Each row is a point. Examples show where two turns around zero, p and q, send a point. Where does a point land after both, in the order given? Backwards means that the second turn is done in reverse. Each puzzle has new turns, and all numbers are rounded.

Turn p:
[-0.04  0.17 -0.30] => [ 0.30  0.17 -0.04]
[ 0.14 -0.42 -0.19] => [ 0.17 -0.35  0.28]
[-0.10  0.61 -0.12] => [ 0.13  0.56 -0.25]
[0.13 0.01 0.06] => [-0.08  0.04  0.11]
[-0.01  0.13  0.70] => [-0.69  0.08 -0.15]
[-0.12 -0.51 -0.13] => [ 0.15 -0.52  0.05]
Turn q:
[ 0.56 -0.22 -0.24] => [-0.17  0.14  0.61]
[-0.44  0.02  0.30] => [ 0.13 -0.29 -0.43]
[ 0.48 -0.27 -0.12] => [-0.16  0.00  0.54]
[-0.29  0.29 -0.24] => [ 0.23  0.31 -0.28]
[-0.18 -0.02 -0.16] => [ 0.23  0.06 -0.05]
[-0.14  0.19  0.46] => [-0.24 -0.23 -0.39]
Where do these land?
q, then p: [ 0.05 -0.28 -0.07] => [-0.25 -0.10  0.11]
p, then q: [ 0.09  0.39 -0.14] => [-0.24  0.30 -0.17]
q, then p: [-0.31 -0.01  0.45] => [ 0.39 -0.36  0.13]
q, then p: [ 0.54  0.30 -0.25] => [-0.22  0.35 -0.52]
q, then p: [-0.37 -0.39  0.01] => [-0.05 -0.21  0.49]

Turn p:
[ 0.22  0.11  0.15 -0.29 -0.30 -0.06] => [ 0.10  0.18  0.02  0.08 -0.42 -0.19]
[ 0.09  0.38  0.04  0.72  0.32 -0.10] => [-0.14 -0.05  0.62 -0.02  0.27  0.55]
[ 0.23 -0.04 -0.26 -0.09  0.47  0.46] => [ 0.08  0.19 -0.45 -0.13  0.14  0.53]
[-0.07 -0.37  0.37  0.09 -0.78 -0.27] => [ 0.38 -0.40  0.29  0.29 -0.25 -0.66]
[-0.50  0.00 -0.20  0.07 -0.13  0.11] => [-0.18 -0.36 -0.07 -0.34  0.11 -0.17]
[ 0.01 -0.12 -0.26 -0.08 -0.17  0.13] => [ 0.00 -0.22 -0.25 -0.01 -0.15  0.02]
[ 0.46  0.03  0.13 -0.04  0.16 -0.54] => [-0.13  0.36  0.22  0.59 -0.06  0.05]
[-0.44  0.02  0.03 -0.39  0.42  0.27] => [-0.12  0.29 -0.38 -0.46  0.34 -0.14]
Turn q:
[ 0.17 -0.74 -0.24  0.13 -0.38 -0.41] => [ 0.41 -0.01  0.47 -0.26  0.67  0.23]
[-0.70  0.04 -0.01 -0.07 -0.14 -0.09] => [-0.25 -0.17 -0.19  0.39  0.43 -0.24]
[-0.17  0.16  0.06 -0.02  0.52  0.69] => [-0.63  0.41 -0.30 -0.10 -0.34 -0.13]
[ 0.33  0.20 -0.03 -0.07  0.15 -0.21] => [ 0.22 -0.20 -0.05 -0.21 -0.29  0.01]
[ 0.33  0.16  0.18  0.29 -0.19  0.01] => [ 0.23  0.06  0.07  0.15 -0.26  0.37]
[-0.28 -0.18 -0.54  0.05 -0.02  0.11] => [-0.45 -0.18  0.17 -0.16  0.35  0.05]
[ 0.49  0.14  0.34 -0.21 -0.39  0.10] => [ 0.40  0.17  0.38  0.24 -0.43 -0.05]
[-0.15  0.21  0.24 -0.11  0.44 -0.21] => [ 0.09 -0.07 -0.53 -0.06 -0.12 -0.25]
Where do these land?
q, then p: [ 0.40  0.22 -0.36 -0.10 -0.18  0.41] => [ 0.38 -0.05  0.19 -0.25 -0.11 -0.54]
p, then q: [-0.43  0.06  0.37 -0.28 -0.22 -0.09] => [ 0.47 -0.38 -0.14  0.00  0.06 -0.27]
q, then p: [ 0.02 -0.27  0.28  0.26  0.08 -0.14] => [-0.09  0.17 -0.10 -0.08 -0.14  0.41]
q, then p backwards: [ 0.22  0.11  0.05  0.64  0.32 -0.23] => [ 0.28  0.00 -0.38  0.01  0.19  0.61]
p, then q: [ 0.32  0.16 -0.01 -0.55  0.45  0.34] => [-0.48 -0.46  0.21  0.11 -0.49 -0.02]
q, then p: [-0.02  0.01  0.20 -0.10 -0.24 -0.47] => [0.16 0.04 0.02 0.45 0.06 0.31]
p, then q: [-0.50 -0.29 -0.52  0.14 -0.20  0.17] => [-0.09  0.10  0.17 -0.47  0.61 -0.23]

Turn p:
[ 0.13  0.43 -0.01  0.46  0.33 -0.52  0.04  0.34  0.04] => [-0.36 -0.66 -0.13  0.05 -0.22 -0.42 -0.12 -0.29  0.08]
[-0.62 -0.32  0.16 -0.05 -0.06 -0.22 -0.39 -0.31  0.22] => [ 0.33 -0.04  0.33 -0.22  0.17  0.35 -0.67  0.04 -0.02]
[-0.20 -0.46 -0.27  0.30 -0.16  0.02 -0.29 -0.40  0.10] => [ 0.52 -0.11  0.30  0.06 -0.03  0.49 -0.09 -0.21 -0.16]
[ 0.14  0.33  0.08  0.00  0.11  0.58 -0.24  0.38 -0.31] => [-0.32  0.02 -0.40  0.52  0.39  0.05  0.22  0.19  0.11]
[ 0.21  0.06 -0.04 -0.25 -0.50 -0.32 -0.23  0.20 -0.36] => [-0.24  0.10 -0.49 -0.12 -0.33  0.25 -0.11  0.14 -0.41]
[ 0.34  0.49 -0.21  0.07 -0.28  0.26 -0.05 -0.27  0.03] => [-0.19  0.17  0.09  0.37  0.06 -0.13  0.28 -0.13 -0.55]
[ 0.48  0.20 -0.15 -0.31  0.00  0.27  0.12  0.41  0.28] => [-0.32  0.20 -0.33 -0.19  0.31 -0.21  0.51 -0.19 -0.06]
[-0.37 -0.29  0.01  0.00  0.02  0.06  0.30 -0.23 -0.59] => [ 0.33  0.02  0.16  0.14 -0.35  0.15  0.01  0.60  0.22]
[-0.05 -0.29  0.56  0.51  0.49  0.24  0.40 -0.32  0.18] => [ 0.21  0.15  0.54  0.32 -0.10 -0.23 -0.07 -0.28  0.80]
[-0.02 -0.23  0.05 -0.38  0.41 -0.23  0.00 -0.27  0.42] => [ 0.44  0.15  0.06 -0.43  0.21 -0.36 -0.24 -0.18  0.09]
[-0.04  0.08 -0.17 -0.36 -0.38 -0.15  0.35  0.47 -0.01] => [-0.41  0.02 -0.14 -0.53 -0.12  0.07  0.28  0.30 -0.12]
Turn q:
[-0.14 -0.41 -0.46 -0.24  0.45 -0.21 -0.04  0.17  0.16] => [-0.03 -0.11  0.20  0.11 -0.09 -0.59 -0.31  0.08  0.49]
[ 0.47  0.02 -0.02  0.33 -0.30  0.16 -0.19 -0.27 -0.36] => [ 0.31 -0.29 -0.43 -0.09  0.16  0.51  0.14  0.08  0.04]
[-0.51 -0.38 -0.29 -0.55  0.39 -0.32  0.09  0.49 -0.30] => [-0.37  0.32  0.16  0.07 -0.25 -0.71  0.15  0.08  0.71]
[-0.05 -0.26 -0.11 -0.47  0.23 -0.16  0.41  0.15  0.33] => [-0.04 -0.07  0.20  0.03 -0.34 -0.70 -0.04 -0.17 -0.04]
[ 0.18  0.09  0.27  0.03 -0.51  0.07 -0.02 -0.23  0.08] => [ 0.04  0.00 -0.40 -0.07  0.00  0.26  0.01 -0.19 -0.41]
[-0.01  0.50  0.41  0.09  0.24 -0.01  0.67 -0.32 -0.02] => [ 0.13  0.02  0.50 -0.49  0.10  0.01  0.46 -0.12 -0.54]
[ 0.24  0.06  0.51  0.26  0.09 -0.01  0.07  0.12  0.06] => [ 0.30  0.12  0.07  0.25  0.22  0.06  0.26  0.05 -0.36]
[ 0.07  0.18  0.32  0.24 -0.26  0.41 -0.47 -0.53  0.01] => [-0.18 -0.19 -0.35 -0.09  0.44  0.54 -0.14  0.21 -0.43]
[-0.26  0.10  0.13  0.18  0.00 -0.44  0.29 -0.17  0.21] => [ 0.14  0.32  0.24 -0.27  0.20 -0.14 -0.10 -0.37 -0.14]
[-0.04  0.19 -0.38 -0.27  0.13 -0.15 -0.29  0.36 -0.01] => [-0.05  0.22  0.09  0.05 -0.40 -0.03 -0.25  0.33  0.34]
[ 0.05 -0.10 -0.38  0.41 -0.46  0.65 -0.51  0.21 -0.17] => [-0.25 -0.36 -0.31  0.48 -0.02  0.79 -0.18  0.02  0.35]
Where do these land?
q, then p: [ 0.07  0.36 -0.58 -0.51 -0.50  0.41  0.36 -0.02 -0.22] => [-0.01  0.54  0.36 -0.38  0.02  0.70  0.18  0.36 -0.32]
q, then p: [ 0.03 -0.51 -0.25 -0.42 -0.20 -0.31 -0.11  0.17 -0.03] => [ 0.05 -0.33  0.17 -0.34 -0.09  0.07 -0.05 -0.32 -0.55]
p, then q: [-0.35 -0.18 -0.04 -0.37 -0.14 -0.27 -0.15  0.14 -0.05] => [-0.25 -0.04 -0.16  0.22 -0.35 -0.09 -0.01  0.37  0.14]
q, then p: [-0.24 -0.10  0.01  0.20  0.16  0.03  0.09 -0.51  0.05] => [ 0.40  0.08 -0.14 -0.09  0.17 -0.22 -0.25  0.13  0.22]
q, then p: [ 0.24  0.57  0.17  0.16  0.17  0.07 -0.31 -0.11  0.10] => [-0.28  0.09 -0.51  0.28  0.18  0.10  0.18  0.18  0.25]
q, then p backwards: [-0.14 -0.13 -0.37 -0.17 -0.46 -0.02 -0.06  0.38  0.36] => [ 0.30 -0.01  0.53  0.37 -0.10 -0.32 -0.15 -0.08 -0.18]
q, then p: [ 0.19  0.28  0.44 -0.02 -0.11  0.58  0.09 -0.28  0.04] => [ 0.19  0.02 -0.14  0.19 -0.20  0.22  0.30  0.59  0.36]
p, then q: [-0.08 -0.34 -0.07 -0.15 -0.06 -0.67  0.48  0.11  0.05] => [-0.21  0.15 -0.59 -0.03 -0.54 -0.28 -0.08 -0.12 -0.21]
p, then q: [-0.20 -0.15  0.20 -0.35  0.30  0.17  0.08 -0.40  0.20] => [ 0.39  0.24  0.11  0.03 -0.10 -0.07 -0.05  0.46 -0.31]
q, then p backwards: [ 0.42  0.10  0.15  0.85  0.06 -0.12 -0.44  0.20 -0.24] => [-0.31 -0.56 -0.14 -0.04  0.13  0.69 -0.46 -0.22 -0.25]
q, then p: [ 0.54  0.18  0.07  0.74  0.58  0.06 -0.25  0.38 -0.08] => [-0.36  0.10 -0.32  0.38  0.01 -0.10  0.36 -0.64  0.70]
q, then p: [-0.50 -0.09  0.28  0.07  0.20  0.06  0.23 -0.07 -0.18] => [ 0.04 -0.05  0.29 -0.08 -0.01 -0.41 -0.24  0.27  0.28]

Turn p:
[-0.34 -0.16  0.13 -0.21  0.28  0.02  0.04 -0.46  0.25 -0.18 -0.25 -0.33] => [ 0.45 -0.35 -0.04  0.08  0.14  0.34 -0.08  0.31 -0.07 -0.42  0.09  0.04]
[-0.42  0.77  0.00 -0.40 -0.34 -0.07  0.15 -0.39  0.23  0.14  0.18  0.01] => [ 0.38 -0.43 -0.07  0.66  0.00 -0.20  0.43 -0.02  0.04  0.07 -0.45 -0.35]
[-0.37 -0.11 -0.03  0.03  0.28  0.14 -0.15 -0.31 -0.12  0.24  0.25 -0.26] => [-0.20 -0.14 -0.07  0.31  0.19  0.48 -0.18  0.07  0.03 -0.25 -0.20 -0.01]
[-0.48 -0.06 -0.05  0.04 -0.83  0.07  0.18 -0.23  0.06 -0.01  0.16  0.27] => [-0.35 -0.48 -0.33  0.25 -0.05 -0.21  0.57  0.10 -0.31  0.11  0.15 -0.29]
[ 1.17 -0.20 -0.20  0.01 -0.43  0.01 -0.38  0.26  0.24 -0.21 -0.29  0.01] => [ 0.09  0.20  0.02 -0.61 -0.95 -0.43 -0.48  0.02 -0.09  0.47  0.22  0.10]
[-0.28  0.18 -0.13  0.04  0.07  0.20 -0.24  0.07  0.21  0.13  0.26 -0.21] => [-0.14 -0.19 -0.24  0.08  0.01  0.08 -0.06  0.01  0.31 -0.15 -0.40 -0.02]
[-0.04 -0.06 -0.19  0.16  0.22  0.00 -0.13  0.05 -0.44  0.23 -0.26 -0.22] => [-0.19  0.17  0.21 -0.13  0.31  0.20 -0.31  0.22 -0.17  0.11 -0.23  0.02]
[-0.44 -0.12 -0.19  0.20  0.14 -0.49  0.13 -0.26  0.15 -0.01  0.11  0.06] => [ 0.16 -0.08 -0.43  0.03  0.44  0.24  0.05 -0.23 -0.21 -0.11  0.08 -0.27]
[ 0.33 -0.15 -0.20  0.23  0.24  0.18  0.31  0.17  0.25 -0.10 -0.45  0.58] => [ 0.21  0.39 -0.26 -0.29  0.04 -0.28  0.13 -0.01 -0.23  0.15  0.22  0.69]
[ 1.07 -0.19  0.02  0.17  0.27  0.02  0.20  0.16 -0.31  0.12  0.27 -0.17] => [-0.10  0.86  0.37 -0.21 -0.61  0.30 -0.24 -0.27 -0.04  0.14  0.06  0.11]
[ 0.47  0.14  0.25  0.01 -0.56 -0.05  0.14  0.46  0.10  0.17  0.12 -0.41] => [-0.09  0.15  0.23 -0.33 -0.57 -0.03  0.31  0.09  0.38  0.37 -0.07 -0.40]
[ 0.00 -0.12 -0.28 -0.63  0.20  0.11 -0.14  0.41  0.04  0.06 -0.11  0.18] => [ 0.05 -0.40  0.31 -0.25  0.06 -0.09 -0.10 -0.35  0.08  0.13 -0.18  0.50]
[-0.26 -0.20  0.64  0.25  0.34 -0.07 -0.26  0.35 -0.48  0.13 -0.12  0.76] => [-0.44  0.28  0.20  0.25  0.75 -0.23 -0.14 -0.06  0.35  0.20  0.67  0.32]
[-0.39  0.27  0.22  0.11  0.12 -0.07  0.15 -0.27 -0.16 -0.72  0.12 -0.27] => [ 0.17  0.05  0.09  0.16  0.22 -0.19  0.10  0.14 -0.06 -0.81  0.05 -0.44]
Turn q:
[-0.03 -0.08 -0.13 -0.21 -0.06 -0.41 -0.47 -0.23  0.19 -0.50 -0.17 -0.15] => [-0.01  0.43  0.32 -0.36  0.00 -0.26  0.51  0.20 -0.02  0.03  0.12 -0.21]
[ 0.17 -0.34  0.20  0.35 -0.03 -0.63  0.20 -0.20  0.17  0.72 -0.38  0.28] => [ 0.32  0.04  0.06  0.27  0.31 -0.13 -0.01 -0.74 -0.25  0.18 -0.69 -0.38]
[ 0.06  0.68  0.18  0.27 -0.20 -0.05  0.33  0.00  0.12  0.36  0.24 -0.56] => [ 0.24 -0.33 -0.06 -0.31  0.17 -0.07 -0.72 -0.20  0.10 -0.48  0.22 -0.30]
[ 0.07 -0.52  0.25 -0.20  0.23  0.22 -0.14 -0.21 -0.07 -0.29 -0.17 -0.14] => [-0.07 -0.02  0.15  0.17 -0.23 -0.12  0.20  0.39 -0.42  0.42  0.07 -0.07]
[ 0.18  0.84  0.20 -0.03 -0.31  0.34  0.34  0.01 -0.28  0.26  0.24  0.35] => [ 0.04 -0.03 -0.43  0.44  0.16  0.37 -0.52 -0.19  0.44 -0.38  0.48 -0.12]
[-0.29 -0.04  0.02 -0.07  0.19 -0.45  0.09 -0.05 -0.28  0.00 -0.12 -0.25] => [-0.40 -0.07  0.22 -0.17  0.28  0.00  0.07  0.02 -0.25 -0.12 -0.19 -0.24]
[ 0.46  0.48  0.20 -0.04 -0.25 -0.15  0.28  0.23 -0.21  0.22  0.82 -0.10] => [ 0.21 -0.42 -0.14  0.00  0.60  0.10 -0.52  0.11  0.69 -0.03  0.27 -0.17]
[ 0.25 -0.09  0.05  0.29  0.69 -0.52 -0.13 -0.05  0.41  0.84 -0.21  0.41] => [ 0.71 -0.12  0.32  0.37  0.16  0.22  0.20 -0.37 -0.13 -0.24 -0.95 -0.16]
[ 0.01 -0.14 -0.21  0.10  0.07  0.21  0.14  0.22  0.02 -0.55 -0.24 -0.03] => [-0.36  0.08  0.04 -0.12 -0.55 -0.09  0.04  0.14  0.16  0.15 -0.06  0.10]
[-0.23 -0.49  0.01  0.27  0.12  0.31 -0.66  0.15 -0.21 -0.39 -0.09 -0.02] => [-0.18  0.21 -0.10  0.11 -0.20 -0.51  0.29  0.55 -0.26  0.07 -0.17  0.49]
[-0.45  0.02  0.05 -0.19 -0.21  0.29  0.14  0.08  0.19 -0.34  0.18  0.14] => [-0.22  0.26  0.14 -0.11 -0.10  0.18 -0.18 -0.01  0.00  0.13  0.40  0.45]
[-0.17 -0.05 -0.55  0.01 -0.07  0.60  0.09 -0.23 -0.04 -0.17  0.12  0.15] => [-0.18 -0.23 -0.17  0.06 -0.41  0.03  0.30 -0.18  0.06 -0.06  0.43  0.47]
[-0.02 -0.27 -0.28 -0.54 -0.18  0.25 -0.20  0.26  0.00 -0.15 -0.21 -0.07] => [-0.10  0.18 -0.35 -0.35 -0.19  0.27  0.34  0.25 -0.11  0.33  0.09  0.13]
Where do these land?
p, then q: [-0.37  0.17  0.22 -0.24 -0.44  0.15 -0.28  0.05 -0.10  0.25 -0.32 -0.18] => [ 0.07 -0.03  0.01 -0.20  0.06  0.00 -0.28  0.04 -0.30  0.35 -0.63  0.19]
p, then q: [-0.39  0.14 -0.16  1.03  0.30  0.14 -0.14  0.15  0.37  0.12  0.13  0.04] => [-0.15  0.01  0.15 -0.51 -0.54  0.42  0.46 -0.13  0.27 -0.64 -0.17  0.24]
p, then q backwards: [-0.30 -0.13  0.16 -0.26 -1.28 -0.14  0.00 -0.05  0.13 -0.20 -0.29 -0.07] => [ 0.60 -0.42 -0.27 -0.19  0.24  0.15  0.04 -0.58 -0.40 -0.28  0.01 -0.84]
p, then q: [ 0.01  0.17  0.34  0.06  0.37  0.21  0.06 -0.04  0.45  0.17  0.21 -0.32] => [ 0.32  0.19 -0.03 -0.12 -0.63 -0.02 -0.14 -0.14  0.31  0.06  0.10  0.12]
q, then p: [ 0.37 -0.18  0.26 -0.05  0.16 -0.20  0.01  0.41 -0.07 -0.05  0.08  0.09] => [ 0.11  0.04 -0.09 -0.32  0.09  0.09 -0.09  0.27  0.33  0.32 -0.13  0.22]
p, then q: [ 0.46  0.26  0.19  0.13 -0.14  0.08  0.15  0.04 -0.04  0.19 -0.04  0.31] => [ 0.17  0.04 -0.13  0.02  0.29  0.03 -0.30 -0.39  0.21 -0.29 -0.04 -0.13]
p, then q: [ 0.93  0.05  0.22 -0.22  0.44 -0.24  0.01 -0.12 -0.04 -0.35 -0.27 -0.24] => [ 0.57  0.36 -0.29  0.19  0.30 -0.16 -0.16  0.44  0.42 -0.01  0.45 -0.44]
q, then p backwards: [-0.40 -0.27 -0.04 -0.13  0.29  0.21 -0.04 -0.29 -0.07  0.26 -0.14  0.52] => [-0.05 -0.09 -0.16 -0.21  0.14  0.24  0.48 -0.40 -0.20  0.28  0.24  0.32]
q, then p: [-0.35 -0.13 -1.19 -0.25  0.39  0.19  0.04  0.23 -0.07 -0.13  0.24  0.42] => [ 0.02 -0.34 -0.29  0.14  0.02 -0.16  1.01 -0.02 -0.39 -0.17  0.41  0.72]
q, then p: [ 0.29  0.08  0.26 -0.20 -0.50 -0.06 -0.15 -0.01 -0.30 -0.50  0.17  0.05] => [ 0.08  0.05 -0.29 -0.06  0.10  0.21  0.07 -0.39  0.50  0.04 -0.50 -0.21]
q, then p: [-0.40  0.08 -0.35 -0.12  0.29 -0.73  0.08 -0.17 -0.05 -0.06  0.31 -0.24] => [ 0.37 -0.18  0.40  0.14  0.26  0.28  0.21  0.04  0.21 -0.54  0.43  0.24]
p, then q: [-0.10 -0.20 -0.25  0.21 -0.19  0.16 -0.18 -0.09  0.04  0.30  0.18 -0.21] => [-0.19  0.05 -0.31 -0.21 -0.16  0.04  0.12 -0.09 -0.29 -0.07 -0.01  0.33]
p, then q: [ 0.26 -0.04  0.34  0.04  0.31  0.24  0.42 -0.10 -0.25  0.01 -0.25 -0.18] => [ 0.01  0.18 -0.10  0.30 -0.06  0.19 -0.54  0.24  0.37 -0.09  0.12 -0.01]
